Each row of a before or after table is a point. One or more steps were done to the points. Then noise was added and the rows were shuffled. The steps act on how far a point lies along the listed directions, d1 being the first. Name the steps. A step turns or swaps two directions, mirrors them in a line or flattens them onto one, adds a multiple of one to another, or multiplies one. Angles are multiples of 10 degrees, from the lower direction toward the higher: turns from -170 to 170, lines from 10 to 170 but not 90. Use the fewest steps. Two steps may share a direction if one is a turn and the other turns, adds or multiplies; they go together, in the order done. Otherwise the lowest direction goes first.
In the rows, 128 means zero.

Directions:
(1): [183 140 141]
(2): [140 133  71]
(3): [116 185 130]
Before (8 x 3):
[[129 138 144]
 [161 155 142]
 [136  42 180]
 [149 128 100]
 [148 161  92]
 [115 137 102]
 [109 147 152]
 [151  79 175]]
After (8 x 3):
[[148 152 139]
 [153 126 100]
 [193  52 193]
 [123 138 141]
 [109 135 101]
 [ 91 144 147]
 [184  88 184]
 [132 158  88]]
Steps: add -0.7 times d3 to d1

Directions:
(1): [131 114  99 103 119 131  74 194]
(2): [185 119 146 133 189  92 112 130]
(3): [ 81 168 117 155 176 142  86 116]
(4): [ 87  49 121 136 142 108 120 110]
(5): [124 149 137 123  85  65  87  98]
(6): [101 143 129 164 131  79 167 181]
Before (14 x 8):
[[160 144 126 145 131 156 192  95]
 [150 121 129 142 173 143 176 129]
 [127 185 142 143 143 105 105 168]
 [107 119 121 147 160 166 129 118]
 [ 53 135 136 170 144 179 179 120]
 [145 145 137  87 109 153 159 157]
 [ 87  72 106 131 133 154 162 186]
 [118 168 116 153  80 134 162 139]
 [120  87 110 126 162 125  75  65]
 [158 164 132 121 157 144  96 112]
 [157 122 136 107 104 111  99 115]
 [ 60 168 116 129 134 133 119 156]
 [109 147 132 145 122 114 132  86]
 [ 79 192 154 157 145 184 156  94]]
After (14 x 8):
[[169 106 132 110 149 168 135 124]
 [168 137 129 125 137  58  97 121]
 [  6 164 108 144  39 102  88 151]
 [135 162 150  90  82 145 166  97]
 [ 94 135 122 143 118 103  88 113]
 [133  79 100 122 188 126  62 116]
 [ 92 166 101 146  51 163 170 152]
 [ 45 199 123 132  71 136  87 152]
 [163 146 102 111  80 106  94 130]
 [134 184 161 169 188 125 167 154]
 [176 163 143 132 186 124 110 108]
 [ 60 111 133 138  59  88 147  94]
 [ 25 184 121 145 112 139 169 141]
 [105 128  99 129 123 141 104 170]]
Steps: add -0.5 times d4 to d1; turn d1 and d5 by -160 degrees; multiply d2 by 2; add 0.5 times d3 to d6

Directions:
(1): [113  97 182 182 100  90 107 148 102  91 113]
(2): [205 108 128 166  94 147 112 139 167 156 148]
(3): [131 136  66 110  82  75 112 132 156  82 125]
(4): [114 134  98 162 103 161  87  54  93 129 122]
(5): [180 149 160  84 153 104  68 110 113 124  96]
Before (9 x 11):
[[103 117  95 140  82 115 127 138 151  91 133]
 [ 70 142 179  86 174 113 143 141  77 123 119]
 [140 121 122 129 127 138 123  99 136 140 137]
 [ 41 145 185  85 193 124 165 118  70 100 115]
 [107 121  67 132  58 125  65  79 127  89 100]
 [179 152  66 117 102 121 134 123 179 139 121]
 [160 124 110 146 107 172 122 157 133 140 158]
 [172 109 125 116 106 120 111 146 165 115 121]
 [136 141  89 111 125 163 162 108 146 143 157]]
After (9 x 11):
[[ 41 158 112  90 133 106 105  84  61  88 111]
 [148 118 123 117 126 119 140 127 156 135 135]
 [140 137  98 109 128 161 165 123 151 141 158]
 [109 102 175 149 132 147 160 169 141 133 138]
 [178 104 157 139 125 167 110 126 148 155 122]
 [131  96 192  85 157 111 164 215 161 134 114]
 [172 121 107 151  95 164 114 167 144 136 155]
 [ 11 165 110  72 147  90 133  72  63  50 100]
 [192 141 136 133 148 172 158 141 162 187 129]]
Steps: add -0.3 times d5 to d1; multiply d2 by 1.3; turn d3 and d4 by -150 degrees
